Rows are points. To make a cloud, some directions were put in groups of two or more. Within a group, all points are equally far from the middle, so they leave a hole (a ring in 2 directions, a hollow ball in 3). The other directions are filled evenly. Then the cloud was stretched, turned, moved and blurred a little. How many holes are there, and how many directions does each take, smallest first?

Cloud, 14 rows:
[[-19  49]
 [-37  26]
 [-28  42]
 [ 19 -49]
 [ 36  42]
 [-33 -23]
 [ -8 -46]
 [ 52  -8]
 [-40   0]
 [ 31 -45]
 [ -1 -48]
 [ 47  24]
 [-37  27]
 [  0  54]]
Holes: 1 (2)

Cloud, 19 rows:
[[-22 -30  42]
 [-12  36 -11]
 [ -7 -24 -31]
 [-67  36  39]
 [ 61 -26  52]
 [ 64  22  38]
 [-34  45  -1]
 [  1 -15  12]
 [ 16  57 -32]
 [-33   9  20]
 [-30 -26 -25]
 [-19 -49   7]
 [ 31 -40 -17]
 [-36  36  17]
 [-25  26  55]
 [-44 -33 -46]
 [-14 -42  21]
 [-37 -50  57]
 [ 56   3  37]]
Holes: 0

Cloud:
[[  8 -10  31  90  30 -26]
 [ 17  70  47   2 -36   5]
 [ 69 -35  32  16 -48 -29]
 [-35 -58 -28 -10  26 -52]
 [ -9 -62  -9  16  29 -76]
 [-22 -43  29 -18 -41 -31]
 [-12  60  26 -45   7   5]
 [-61  45  42  24  26  -6]
 [-43  23  36 -38 -42 -20]
 [ 44 -31  -7  79 -19 -19]
 [ 51  45  12  20 -22 -34]
 [ 14  45  69 -15 -27  10]
 [  6 -47 -44   1  17   6]
 [-36  22  -9   9 -40 -15]
 [ 13   2  36 -34 -71 -16]
 [ 12 -64 -20 -28  23 -50]
 [-34  16  19 -44 -15 -50]
 [ 47  -3  50  43 -49  16]
 [  5  12  -4  19  14 -81]
 [ 14 -35  50  -4  17   8]
 [ 50  -5 -28 -23 -29  -3]
 [ 61  31  34  37 -50 -13]
 [  8 -76 -37   0 -12 -41]
 [  1 -43 -23   6  -6  27]
 [-26 -39 -15  38  -9  -4]
 [ 47 -13  15 -28 -11 -51]
 [ -4  35 -19  17 -27  20]
 [ 29 -64 -36   1  24 -61]
 [ 61   3  50  41 -32  22]
 [ 34 -77 -37  13  20 -28]
 [ 14  13 -40  39  41 -19]
 [ 11 -17  22  40 -18  41]
 [-20  26  72  22 -22   2]
 [  0  -2  -3 -68  -9   9]
 [  0  34  67  58  19  -1]
 [ 51  29  15 -23   2   6]
 [-41 -22 -13 -13  57 -64]
 [ -3  63  64  12 -26  22]
 [ 70 -19 -13  22 -16 -54]
 [ 58 -11  10  77  55 -22]
 [ 51 -14  45  71  28 -38]
 [ 52   4 -10 -32 -23  10]
 [ -2  -6 -14  30  62  20]
 [ 49  22  12   2  42   6]
 [ -1 -34 -16   9 -32 -68]
 [-12   8   1 -47   6 -56]]
Holes: 1 (6)

Cloud (83 x 8):
[[ -1 -70  12 -31  -7 -22  -9  55]
 [ 33 -10  26  -2   5  -8 -87 -20]
 [ 39  70 -18  34  13 -75 -22 -32]
 [ 67  21 -24   2  -7 -74 -47 -41]
 [-42   0  50 -15  21  62  -5  -9]
 [  3 -30  25 -36   7  38  58   4]
 [-15  40  -8  55 -29 -23  61   7]
 [-10 -66  46  64  10  79 -14   2]
 [ 19 -44   6 -14 -11  19  24  74]
 [-22   9  10 -30 -18   4  21 -48]
 [-11 -77  41 -36 -14  30 -31   5]
 [ -7  45  44  22  35  54 -14 -28]
 [ 48 -12   7  50  52 -45  12  16]
 [ 42  23  19  65  -9  48  12  10]
 [ -1  10   9  77 -33   2   6  19]
 [ 25  53   6  63   2   2  72 -26]
 [-24 -22  -6 -13  50  19  32 -10]
 [-10  47 -24  22 -22   4  75  34]
 [-47   2  26  18  20 -11  -8  34]
 [ 24 -47  -3 -13 -45 -36  15  -5]
 [ 26  15 -25  65  23  37  -1 -30]
 [ 15 -52  35   2  -1 -11 -58   6]
 [ 51  38 -27 -59  15 -56  39   3]
 [ 26 -67   4 -11  16  29  24  53]
 [  6   1 -27 -40  23  18  15  78]
 [ 36 -42  25 -16 -15   1  50  32]
 [-26 -23  12  13  33  26  79  30]
 [ 18  12  -9  73   1  59   8 -31]
 [  3  22  48  63  15  73   2 -16]
 [ -2  29  28  -2  48 -71  22  20]
 [ 30   5  57  30 -32 -11 -31  -7]
 [ 47 -20  26 -40  32  30 -77 -23]
 [-14 -42  63  55  14  44 -32 -22]
 [ 34 -42   1 -10   8 -19  -6  66]
 [ 33  19 -12  82 -30 -20  54   2]
 [ 52 -20 -22  39  49  -5 -18 -39]
 [ 15 -32  26 -83  25 -39 -57 -13]
 [-16 -47 -15 -51   2  -8 -40  62]
 [ 32 -34 -27  57  23  25   0 -29]
 [  9  37 -42  -5  50   4  28 -12]
 [-33 -36   5  37  58   9   9 -20]
 [  8  20 -16  -5  66 -15  40  -4]
 [-21 -28   8 -20  18  26  55  77]
 [-19 -16  14 -67   5   6 -47  17]
 [-18  -6  38 -31  -3 -34  50  35]
 [ 19  -3 -65 -24 -24   1  36  66]
 [ 14  63 -37 -19  17 -74  25   3]
 [  4   4 -33  51  16 -30 -38 -21]
 [-36 -27   9  15  22  44  62 -10]
 [  1  24 -15  65  15  48  29 -27]
 [ 23 -13 -22  74  -3  58  10 -23]
 [-11 -31  13 -15   5  22  86  39]
 [  7 -16  27 -51  17  58   4  19]
 [ 49  -9   1  21  30 -95 -33 -24]
 [ 59  -6 -45 -25 -16 -67  -6   5]
 [-21  26 -28  18  41  54  -3   6]
 [ 12 -12  21  52  70   4  16  -4]
 [ 73  32 -51 -50  -5 -48  14   7]
 [ 22  43 -20   7  68 -18  21 -33]
 [ 64   9   5  44  40 -60  17  -7]
 [ 32 -31 -28  41 -26 -46   3   0]
 [-62 -40  54  21  28  61  24   2]
 [-39 -10  -7  -2   7 -21  22 -19]
 [-21 -25  52  44  29 -31 -15 -18]
 [ 57 -29  33  15   6  -7  23  13]
 [ 29 -36  36  48   1 -35  15  27]
 [ -4 -35 -10 -39 -10  -8  -5  77]
 [  5  11 -31 -24 -38 -24  67  28]
 [ 39   7 -18  23  39 -57 -61 -64]
 [ 72  55  -7  52   0  13  11 -42]
 [-34 -56  14 -53  41  10 -13   4]
 [  0  39 -34  -8  -3  39  55  33]
 [-21 -10   5 -12  39  18  30 -28]
 [-24 -33  44  76  34  50  58  17]
 [ 28 -35  41 -22 -10 -26 -48   5]
 [ 27  74  46  59  -8  13  30   1]
 [ -1 -18  37  79   7  -2  32  51]
 [ 40  24 -33 -35 -21  38  25  24]
 [ 46  -8  18  32   1   9 -19 -80]
 [-42 -35  27  49  23 -40  26  14]
 [ 34  10 -42 -80  14 -16 -54 -44]
 [ 59  50  -5  62   1 -42  40 -24]
 [ 53  10  39  41  48  -6  -8  -2]]
Holes: 3 (2, 2, 2)

Cloud (87 x 9):
[[ -1  30 -51  18  31 -30 -24  10   1]
 [ 17  30  21  32 -37  -1 -24   1  11]
 [ -1  39   8  14   4 -23  31   1 -35]
 [ 33  37 -18  15  29  53 -12 -10  -1]
 [-47   0  54  31  44  13  -3  -2 -39]
 [ 14  48  17  44  13  19   5  21 -26]
 [-28   7   7 -21 -24 -27 -24 -18  -6]
 [-15 -15  -7  44  42 -24  25  -4  14]
 [ 29 -30  25  15  24   5  35 -22  14]
 [-66   9  -4 -28   7 -47 -22 -11 -40]
 [ 13  43  27 -25  33 -49  15  -2  30]
 [  2  27  44  -3 -18 -34 -29  -8  19]
 [ 23  19  -2  26   8  37  67  -2  25]
 [ -6  23  -7 -16 -22 -10   2  44  22]
 [-49  40  34  22  -1  32   8  22 -65]
 [-51  30  66 -10   4 -72  24   7 -15]
 [ 15  10   9 -20  55 -40   8 -26   2]
 [-32  15 -12  -3 -16 -20 -21  -4 -35]
 [-18  -7  -5 -25  -6 -17   9  47   4]
 [-29 -22  -3  24  24  -7  38 -32   1]
 [  3   0  46 -11 -10  -3  10  16  26]
 [ 12  15  67  42  -7  28 -10  31  -5]
 [-12 -32 -22  49  19  27  28 -19 -21]
 [-14  11   1  43   7  31   7  14 -45]
 [ 11  -6  51  29   9  35  11 -15  17]
 [-14   8  47 -50   8 -31  20  18 -23]
 [-22  43 -27   1  35 -11   1 -12 -38]
 [-20 -19  31  15 -14  12  27  59  -4]
 [ 11 -10  27  31   4  49  31   6  11]
 [ 61  -8  13  28 -29  40 -18  50  29]
 [ -2  21  31 -33  35 -60  35   7 -29]
 [ 26 -12 -32 -23  32 -10  10  22  14]
 [-36 -31  46   7  35 -21  13 -27 -39]
 [  4  33  31  42  -2  59  16  11   0]
 [ -9  38   0   6  36  46  -2  -7 -23]
 [ -1   5 -52  21   8  14   5  -9 -42]
 [ 26  -9 -52   7  29  38 -31  38   4]
 [ 16  42  -8  -5  65 -36  30  -6  10]
 [ 26  64  26  17  17  34  14  38  -2]
 [ 28  35  34  -6  23   0  46 -16   5]
 [ 15 -38 -12  56 -16  35   0   8   4]
 [ 58  -5 -27  39   9  51  50   4  -7]
 [-23   3  60 -21  31 -13  -4 -39   3]
 [ 58  21 -18  51  -3  75   8  -4   7]
 [ 15   3   7  18  48 -25  35 -26  37]
 [ 31  21  13   6  46 -24  58   5  -8]
 [ -8  15  -4  49  11  50   6  35   7]
 [  4  41 -22  51  15   5  -8 -14   4]
 [ -2  -4  25   2 -15  13 -10  41  11]
 [ -4  24 -24 -15  64 -28   6 -24 -21]
 [  5  -6  57  36  31  34 -20 -23   1]
 [ 52 -10 -14  14  51  30  23   3  29]
 [-15  13 -11  47  -8  65  20  12  -6]
 [ 95  30 -27  38   8  42  39   4  33]
 [-62  -3   0  17  19 -44  44  -2   4]
 [ 36  40  29 -23  46 -33  10  -9   2]
 [ 38  20  -7   0 -40  51 -11  27 -19]
 [ 20   1  -2  42  20  39  47 -19  14]
 [-24  -6 -23  10 -13  20 -20 -17 -74]
 [ 18 -20   1  50  18  -1  46   2 -10]
 [-67 -11 -11  14   3 -22  -5 -32 -17]
 [ 18  -6 -19 -22  19  18 -43   8  -1]
 [-22  -1 -25   0  10  71   4  -9 -13]
 [ 54  41  20  37  12  10  35 -38  23]
 [ -3  19 -36  12  58  28  32  10  -3]
 [ 19  28   2  -3   1  17   3  20  58]
 [-31  54   6 -24  -9   8  18  48 -36]
 [  4  36 -16   6  10  22   2 -25 -38]
 [ 34   1  21  -4  45   5  13 -41  15]
 [ 17   6  12 -25  -4 -46   0  22 -16]
 [ 10  40  38  40   2  60   0 -19 -20]
 [ 14 -39 -27 -15  -8  46   7   6   8]
 [  7 -20  27 -27  25 -11  22 -18  -5]
 [ 25 -16  15  18  45  10  57  10   1]
 [ 19  25  48  10  35  -2  60  24 -51]
 [-24  51  19 -13  -5  39  22   5 -43]
 [-23  25  22  27  47 -26  18 -15 -40]
 [-12   3 -15  -3  40 -55  42  -4 -20]
 [  8  18 -16  42   2   3  11 -33  -4]
 [ 60   1  10  -2 -14  22 -11  30  43]
 [ -1  -4 -21  15 -34  36 -31   9 -47]
 [-34 -11  59  15  35 -32  27  -9 -50]
 [ 26   6   5  28  -5  71   9   4 -42]
 [ 41  -8  52  18  26  16  45  19  12]
 [-51  29   3 -44  45 -31   5 -40 -22]
 [ 12  50  11 -13  26   0  10 -36 -14]
 [-32   0 -40 -28  23 -40   8  -7  18]]
Holes: 1 (4)
